Each row of a before or after table is a point. One or more steps were done to the points. Then noise was added and the rows were shuffled. The steps act on columns, c1 being the first. What was done? A step turns or swaps two columns, mirrors them in a line or flattens them onto one, adds a multiple of one to another, or multiplies or shifts one. Angles are multiples of 10 degrees, from the lower column toward the higher: turns from -170 to 170, lines from 10 to 170 but not 90. Use the fewest steps. Two steps may share a column if one is a turn and the other turns, adds or multiplies; they go together, in the order done. Otherwise the lowest column goes first.
In the rows, zero is written as 100.

Before, 12 rows:
| 111 | 104 |  95 |
|  89 | 103 |  75 |
|  98 |  74 |  64 |
| 113 | 105 |  67 |
|  94 | 155 |  82 |
| 115 |  80 | 118 |
|  72 |  74 | 126 |
| 134 | 128 | 141 |
|  86 | 111 | 114 |
| 135 | 124 |  70 |
|  78 |  92 |  97 |
|  95 |  76 |  63 |
After, 12 rows:
|  29 |  89 | 137 |
|  73 | 121 |  86 |
|  88 | 144 | 101 |
| 131 | 126 |  79 |
| 189 | 114 |  67 |
| 185 |  52 |  96 |
|  86 |  87 |  44 |
|  47 | 106 | 106 |
|  96 | 147 | 104 |
| 128 | 103 |  95 |
| 138 |  94 | 127 |
|  66 |  82 |  98 |
Steps: multiply c1 by 2.5; mirror c2 and c3 in the line at 120 degrees

Before (14 x 8):
| 128 | 130 | 118 | 128 |  73 | 137 |  77 |  87 |
|  74 | 106 | 108 |  66 |  97 | 148 | 125 | 139 |
| 163 |  96 |  94 | 117 |  16 | 115 |  95 | 108 |
| 112 | 107 | 114 |  95 |  94 | 127 | 100 | 123 |
|  80 | 117 |  87 | 104 | 123 |  95 |  35 |  73 |
| 129 |  65 | 107 | 109 |  45 |  77 |  96 |  64 |
|  69 | 138 | 138 |  57 |  13 |  83 |  70 | 115 |
| 108 | 139 | 172 | 123 | 117 |  96 |  95 |  79 |
| 100 |  96 |  82 | 119 |  87 | 112 | 166 | 104 |
| 113 | 120 |  42 | 124 |  75 |  94 |  93 | 110 |
|  88 |  97 | 137 |  87 | 101 | 124 | 105 | 167 |
| 135 | 121 |  92 | 105 | 111 |  81 |  76 | 119 |
|  73 |  78 | 169 | 150 |  61 | 128 | 110 |  46 |
|  83 |  60 | 141 | 127 |  71 |  92 | 114 |  84 |
After:
|  88 | 116 | 127 | 102 | 102 | 107 |  30 |  80 |
|  86 |  59 |  62 | 115 |  74 | 108 | 100 | 122 |
| 101 |  97 |  95 | 115 | 123 |  86 | 154 | 138 |
| 129 | 119 | 114 | 102 | 102 | 121 |  92 |  70 |
|  83 |  79 |  42 | 131 |  47 |  73 |  74 | 147 |
| 108 | 106 |  91 |  96 |  89 |  71 | 115 |  82 |
|  79 | 139 |   4 |  69 |  94 | 115 |  86 |  72 |
| 109 | 140 |  92 | 115 |  26 | 102 |  85 | 114 |
| 121 |  68 |  47 | 104 | 112 | 122 |  75 | 125 |
| 118 | 129 |  68 | 119 |  91 |  63 |  74 |  95 |
|  91 |  98 |  88 |  92 |  63 |  77 | 149 |  53 |
| 144 |  97 |  24 | 111 | 134 |  87 | 103 |  90 |
|  82 | 107 |  94 |  81 |  92 |  53 | 146 |  87 |
| 108 | 122 |  98 | 117 | 163 | 107 | 100 |  89 |
Steps: multiply c1 by 0.7; turn c3 and c5 by -110 degrees; multiply c4 by 0.7; multiply c6 by -1; mirror c7 and c8 in the line at 20 degrees

Before:
| 105 |  94 |  86 |  68 |  91 |  97 | 102 | 126 | 114 | 136 | 104 | 195 | 118 |  95 |
|  90 | 118 | 132 | 122 | 106 |  97 | 115 | 138 |  71 | 101 |  76 |  87 | 107 |  91 |
| 101 | 118 | 131 |  76 |  91 | 113 |  85 | 133 |  98 | 111 | 101 | 116 | 115 |  97 |
| 107 |  84 | 118 | 129 | 119 | 110 |  97 |  97 | 111 |  89 | 103 | 107 | 124 |  75 |
| 117 | 107 | 132 | 126 | 106 |  97 |  76 | 109 |  51 | 138 |  99 | 114 |  86 |  96 |
| 110 |  77 | 128 | 108 | 107 | 104 | 112 |  93 | 115 | 100 | 116 |  74 |  74 |  73 |
| 133 | 122 |  84 | 102 | 105 | 115 | 106 |  98 |  99 |  96 | 103 |  92 |  66 |  95 |
| 114 | 116 |  91 |  90 |  82 |  70 |  92 | 117 |  81 |  88 | 105 | 115 |  85 |  87 |
| 119 | 105 | 132 | 123 |  97 |  91 |  97 |  83 | 111 |  96 |  78 | 119 |  84 |  61 |
|  60 | 132 |  96 | 102 | 112 | 123 | 107 |  89 | 126 | 128 | 121 | 107 | 107 | 104 |
| 120 |  98 | 102 |  95 | 120 | 102 |  99 | 105 | 131 | 100 | 131 | 162 |  73 | 102 |
| 142 |  98 |  93 | 111 |  77 |  80 | 106 |  95 |  93 |  88 | 100 | 117 |  89 | 132 |
| 128 |  61 | 118 |  99 | 138 |  80 |  78 | 122 | 131 | 114 |  97 | 120 |  93 |  95 |
After, 13 rows:
| 135 | 123 |  86 | 105 | 127 | 114 | 106 |  92 | 100 |  96 | 102 |  92 | 121 |  96 |
| 119 | 106 | 136 | 135 | 115 |  90 |  96 |  94 | 109 |  96 |  78 | 118 | 107 |  70 |
|  60 | 133 | 101 |  97 |  88 | 122 | 107 |  87 | 125 | 128 | 120 | 106 | 106 |  98 |
| 104 |  91 |  77 | 110 |  93 |  98 | 103 | 122 | 115 | 137 | 103 | 195 |  83 | 132 |
| 109 |  77 | 129 | 127 | 118 | 104 | 112 | 104 | 115 | 101 | 117 |  73 | 119 |  87 |
| 108 |  85 | 118 | 118 |  71 | 109 |  94 | 104 | 110 |  89 | 104 | 106 | 104 |  65 |
| 101 | 116 | 118 | 109 |  92 | 113 |  84 | 142 |  98 | 110 | 101 | 116 |  85 | 123 |
| 141 |  97 |  96 |  66 | 122 |  80 | 106 |  94 |  95 |  87 | 101 | 115 |  86 |  94 |
| 115 | 117 |  86 | 112 | 123 |  69 |  92 | 114 |  81 |  85 | 106 | 117 |  93 | 108 |
| 130 |  59 | 108 | 106 |  85 |  80 |  78 | 126 | 129 | 114 |  95 | 119 | 138 | 102 |
|  91 | 122 | 118 | 107 |  90 |  96 | 116 | 145 |  71 |  99 |  76 |  85 | 101 |  78 |
| 118 | 106 | 128 | 100 | 109 |  97 |  76 | 120 |  52 | 139 |  99 | 115 | 112 |  75 |
| 120 |  98 |  99 |  98 | 114 | 104 |  97 | 105 | 131 | 102 | 132 | 161 | 133 | 105 |
Steps: turn c3 and c8 by 20 degrees; mirror c4 and c14 in the line at 130 degrees; turn c5 and c13 by 120 degrees

Before:
|  90 |  49 | 134 |  76 |  59 | 103 | 130 |  83 | 149 |  81 |  56 | 110 | 118 | 106 | 123 | 122 |  89 |  85 | 125 | 108 | 143 | 123 |  93 | 105 |
| 134 | 106 |  70 |  56 |  96 | 126 | 120 | 100 |  97 | 105 |  53 | 116 | 119 | 144 |  94 |  79 |  75 | 106 |  79 |  71 | 128 | 145 | 121 |  96 |
|  89 |  86 |  94 |  96 |  63 | 125 |  78 | 108 | 104 | 156 | 129 | 104 | 123 |  75 | 117 | 136 |  77 |  72 | 112 |  75 |  79 | 130 |  64 | 133 |
| 120 | 134 |  73 | 114 | 115 |  46 |  67 |  51 |  91 |  95 | 126 |  63 |  72 | 142 | 104 |  77 |  64 | 117 | 110 |  74 |  90 | 141 |  75 | 105 |
|  90 |  58 | 141 | 130 |  36 | 117 | 103 | 117 | 149 |  78 |  79 |  80 | 140 |  92 | 102 | 129 |  74 | 118 | 129 | 109 | 144 | 138 | 121 | 128 |
| 143 | 119 | 126 | 110 | 106 |  60 |  92 |  69 |  81 |  80 |  54 |  99 |  77 |  63 |  84 | 127 |  82 | 136 | 113 |  50 | 113 | 110 | 121 |  94 |
|  77 |  68 |  76 |  76 |  60 |  57 | 139 |  66 |  78 |  75 | 112 | 127 |  90 | 133 |  96 |  74 | 143 | 112 |  72 | 131 |  69 | 103 | 108 |  75 |
|  84 | 100 |  69 | 117 | 100 | 114 |  75 | 117 | 141 |  84 |  98 | 118 | 107 |  79 |  75 | 118 | 115 |  75 | 141 |  52 | 148 |  94 |  59 | 114 |
|  92 | 133 |  75 |  71 | 111 | 125 |  71 |  47 | 115 | 143 | 102 |  52 |  75 |  79 | 129 | 133 | 136 | 144 | 124 |  63 | 105 |  73 | 126 | 101 |
After (9 x 24):
|  94 | 134 |  75 |  74 | 110 | 124 |  90 |  46 | 113 | 147 | 100 |  53 |  75 |  81 | 126 |  83 |  75 | 173 | 123 |  60 | 105 | 137 | 131 |  70 |
|  91 |  56 | 138 | 132 |  35 | 114 | 117 | 114 | 154 |  77 |  80 |  80 | 145 |  95 | 105 |  98 | 115 | 106 | 129 | 124 | 146 |  49 | 120 |  63 |
| 136 | 106 |  71 |  54 |  95 | 127 | 137 |  96 |  97 | 107 |  53 | 114 | 115 | 143 |  92 | 109 | 105 | 131 |  77 |  51 | 128 |  54 | 121 | 121 |
| 121 | 133 |  70 | 110 | 116 |  48 |  84 |  52 |  94 |  90 | 127 |  62 |  72 | 141 | 101 | 117 | 121 | 144 | 110 |  63 |  90 |  48 |  69 | 117 |
|  90 |  52 | 134 |  77 |  61 | 101 | 148 |  80 | 147 |  83 |  56 | 111 | 113 | 108 | 121 |  93 | 105 |  80 | 129 | 105 | 144 |  73 |  90 |  80 |
|  74 |  68 |  80 |  76 |  61 |  54 | 156 |  66 |  75 |  74 | 114 | 128 |  86 | 131 |  95 |  94 |  58 |  80 |  71 | 157 |  73 | 113 | 105 | 133 |
|  85 | 100 |  64 | 114 | 100 | 112 |  92 | 116 | 147 |  82 |  95 | 120 | 108 |  76 |  74 |  99 |  84 | 126 | 143 |   4 | 148 | 107 |  56 |  80 |
| 141 | 117 | 121 | 106 | 106 |  57 | 111 |  68 |  80 |  79 |  52 |  99 |  82 |  68 |  85 |  86 | 114 | 182 | 112 |  31 | 111 |  86 | 122 |  77 |
|  87 |  84 |  95 |  93 |  61 | 125 |  96 | 106 | 101 | 156 | 129 | 103 | 127 |  74 | 119 | 100 | 111 | 101 | 115 |  44 |  83 |  69 |  65 |  56 |
Steps: shift c7 by 20; multiply c24 by 0.7; turn c16 and c24 by -120 degrees; turn c17 and c22 by 160 degrees; multiply c20 by 2; turn c18 and c20 by 30 degrees
